Rows are points. Each copy is the shape, with its points in the same order, stretched, turned, moved and blurred by noise. Is it also mirrored, or only turned?

Shape (7 x 2)
[[-26.7  26.5]
 [-26.6   5.8]
 [ 23.5   2.2]
 [  0.9 -10.4]
 [ -8.1  -2.2]
 [-11.0  14.3]
 [-19.6 -12.5]]
Copy 1 (7 x 2)
[[ -8.9 -30.7]
 [-21.9 -14.4]
 [ 10.2   6.6]
 [-11.2   8.3]
 [ -9.1  -0.2]
 [ -4.0 -17.3]
 [-25.4   4.1]]
Copy 1 is: mirrored
Copy 2 (7 x 2)
[[-20.3 -14.1]
 [-15.8   4.0]
 [ 23.1 -11.4]
 [ 12.3  10.5]
 [  0.6   4.3]
 [ -4.8  -7.9]
 [ -2.0  16.6]]
Copy 2 is: mirrored

Shape (7 x 4)
[[  2.3  11.6 -34.9  -3.5]
 [-19.1  19.7  12.5  11.9]
 [-11.1 -18.6  -6.6   2.9]
 [ -2.3   7.3 -10.1 -23.6]
 [ 21.6 -11.7  -3.5  13.4]
 [  7.8   2.9  13.1   2.1]
 [-13.7 -17.1  13.1  -5.2]]
Copy 1 (7 x 4)
[[ 29.2  19.7  -9.8  12.0]
 [-25.5  20.0   4.3   5.0]
 [  0.4 -11.7 -18.3  -2.8]
 [ 16.8   7.9   3.2 -15.9]
 [  8.3 -20.2   5.7  22.7]
 [ -7.1  -6.4  15.5   5.9]
 [-11.9 -17.3  -6.0 -15.5]]
Copy 1 is: only turned
Copy 2 (7 x 4)
[[ 27.8 -16.6  22.0   0.4]
 [-14.9  26.5  19.5  -2.3]
 [-15.2 -13.0   3.7 -16.6]
 [ 26.5   3.7  -3.4 -10.5]
 [ -1.2 -13.4  -5.5  12.2]
 [ -2.7  12.0  -7.6   3.9]
 [-19.1   3.9  -9.7 -21.7]]
Copy 2 is: mirrored
Copy 3 (7 x 4)
[[ 14.2  -6.1  35.8  25.5]
 [ -9.9  -4.2  22.8 -33.4]
 [ -2.5 -13.8  -2.4  -3.0]
 [ 29.5  -3.1   6.9   2.1]
 [-11.6  18.3   4.0  16.4]
 [  1.6  19.3  -0.3 -13.2]
 [  1.9  -8.6 -11.1 -23.4]]
Copy 3 is: mirrored

Shape (12 x 6)
[[  7.6  -2.1  22.0   8.0 -25.4  -1.8]
 [ 28.1  -2.4   3.4  -6.9  10.9   6.9]
 [ 33.4 -29.8  -3.7 -11.9   7.8   2.9]
 [  3.9 -10.4 -15.1  -2.0   9.8   0.5]
 [ -6.1 -12.7  -5.9  -2.5 -23.5  24.8]
 [ -6.3  -2.6  -4.4 -11.6 -20.9  27.7]
 [  9.5  -3.5   4.0  -5.4  14.1  -4.0]
 [ 11.5 -29.3  -6.6 -18.1  -6.3  24.8]
 [ -8.4   7.8  15.9  -7.8   7.5 -10.6]
 [ -6.5   7.3  -3.3  13.9  13.8   9.9]
 [-18.3  24.8  -0.2  17.9   2.7  -8.5]
 [-13.4   6.5  12.2  23.3  14.6   3.1]]
Copy 1 (12 x 6)
[[-20.5   9.2   8.3 -24.2  11.6  -7.2]
 [  6.8  -8.1   4.6 -20.5  -7.1  17.4]
 [ 14.9   0.1  30.4 -20.6 -27.3  28.2]
 [ 16.7   2.8  11.9   1.6 -21.5  -0.4]
 [ -9.2  37.1  18.7  -5.6  -2.6   1.7]
 [ -8.9  36.2   5.6  -0.3  -2.8   5.8]
 [  7.6 -15.7   6.3  -4.5  -8.7  11.6]
 [  4.3  30.0  27.7  -9.2 -20.3  26.7]
 [-13.1 -25.4  -4.9   6.9   3.4  -3.9]
 [ 14.5   2.5   4.0   2.4  10.1  -8.1]
 [ -0.5 -12.2 -11.5   5.1   5.2 -32.4]
 [  4.2 -10.0  10.8  -2.2  22.4  -9.8]]
Copy 1 is: only turned
Copy 2 (12 x 6)
[[-22.1  18.6   0.6  -6.5  -9.1  -8.0]
 [ 10.8 -12.1   2.9  17.2 -32.0   3.8]
 [  3.7 -29.3  26.2   8.7 -39.2   3.5]
 [  8.4 -23.3   4.0  16.1  -3.4   2.8]
 [  4.8   6.1  19.5   2.9   8.3 -15.7]
 [ 19.1  10.7  13.3   0.0   5.3 -17.1]
 [  7.1 -14.4  -0.2   7.4 -12.2  10.9]
 [ 17.0 -12.9  37.8   0.9 -17.3  -7.3]
 [  7.6   4.9  -9.0  -6.8   2.6   9.4]
 [  7.4  -4.8  -6.6  26.1  13.4  10.3]
 [ -1.5   6.7 -32.3  17.1  26.4   3.1]
 [ -6.0   2.8  -6.2  19.7  20.6  21.9]]
Copy 2 is: mirrored

Shape (13 x 9)
[[-15.9   0.5  -4.8  10.8   6.6  -2.6 -19.3  -6.2  -2.9]
 [ -7.1  25.3 -15.4  -5.8  16.6 -22.1  -0.4   9.2   0.9]
 [-14.8  -2.0  18.5  16.0 -28.0  13.8  12.9  11.9 -19.8]
 [-19.1  -4.9  19.4  35.9 -17.3 -10.7  21.0  13.3 -18.3]
 [ 10.1   0.4  12.2   9.5  -3.2  11.0  32.4   0.8   7.1]
 [-19.8  15.8  14.4   0.0  10.9 -20.6  -9.9  -4.8   7.5]
 [ -0.5  -4.0  -6.8 -15.7   6.5 -17.0  16.0  -0.8   6.5]
 [  5.6   0.1  -8.6  -2.2  22.9 -12.7 -20.7 -11.2  -2.8]
 [ 11.6  -5.6  -2.9   0.0 -17.3   1.6  14.4   7.6  11.8]
 [ 14.5   6.8   4.2 -16.0  22.6 -12.7   6.0  16.2   8.6]
 [-15.4   9.8  -1.5   3.0   8.5  -7.0  -3.2 -11.4 -19.0]
 [ -7.9  -6.5   4.2 -20.1  31.7  -9.1   7.3   8.4  13.9]
 [-37.1   9.2 -17.4  28.2  18.9   0.8 -17.3  -5.6 -16.2]]
Copy 1 (13 x 9)
[[ 12.8  -0.1   5.7  -5.7  -3.8  -7.1   2.0  13.5  -8.6]
 [ 15.5  18.7  -4.1  -4.2  10.5  11.0  -4.9   0.7  -2.3]
 [-12.5   9.7   6.3  23.1   1.6 -34.2  12.7  13.1 -32.2]
 [-11.2  25.8  17.9  23.6 -10.5 -16.7  -2.6  30.0 -27.4]
 [-17.8  -6.8  11.6  29.0 -11.4  15.2   3.4  11.9   3.4]
 [ -6.8  13.3   7.1 -16.2   1.8   5.3 -10.6   2.7 -10.4]
 [  1.6   6.3  -5.9   6.0 -16.6  12.8 -12.4  -7.6   1.8]
 [ 17.7   3.6   1.4 -15.1 -15.4   7.6   4.1   8.8  12.9]
 [ -2.6  -5.1  10.3  26.2 -13.2  10.0  -0.7  -8.8  -5.5]
 [ -1.4   9.0  -6.4  -3.7 -13.8  33.9   4.6  -2.9   1.4]
 [  6.6  10.3  -2.9  -0.5   0.8 -23.8   4.3  14.9  -4.8]
 [ -3.4  -0.4 -21.9  -3.6 -20.3  35.1  -5.5   3.9  -3.2]
 [ 26.2   1.0  -1.7   0.3  17.0 -21.2   1.7  40.1 -16.1]]
Copy 1 is: only turned
Copy 2 (13 x 9)
[[-26.0   6.2  -0.7   6.8   0.6 -20.3   2.0  17.6   9.1]
 [ 11.7 -19.7  10.5  11.1   7.3  -6.8 -15.1  14.1  -2.8]
 [ 10.3  26.6 -15.0  24.3  18.1  10.5  36.6   4.3 -12.2]
 [ 18.2  -2.7 -36.7  16.8  24.6  -9.0  48.0   4.6  -3.7]
 [ 20.8   2.8 -14.4  -7.9  -9.9  24.2  22.6  -0.1  -8.1]
 [ -2.7   2.7   5.0  -0.1   4.4  -3.5  14.3  38.5  13.6]
 [ 25.1  -0.5   9.2 -13.3   8.0  -7.6 -11.7  11.4  10.2]
 [-28.1  -5.8   6.0 -15.9   4.9 -10.5 -19.2  19.1   1.3]
 [ 18.4   8.8  -4.0   3.1   4.1  19.8   2.2 -16.0  10.1]
 [ 12.2  -7.8  -3.0  -9.9   7.0  20.8 -25.1  17.5 -10.9]
 [-10.1  -1.4   6.5  -1.7  12.3 -20.3   9.5  26.0 -11.5]
 [ 14.1   3.5  -5.7 -13.2  -3.6  -1.8 -27.6  34.9   0.1]
 [-30.2  -6.4 -13.5  21.6  -6.5 -49.0   5.1  23.9  -9.3]]
Copy 2 is: mirrored
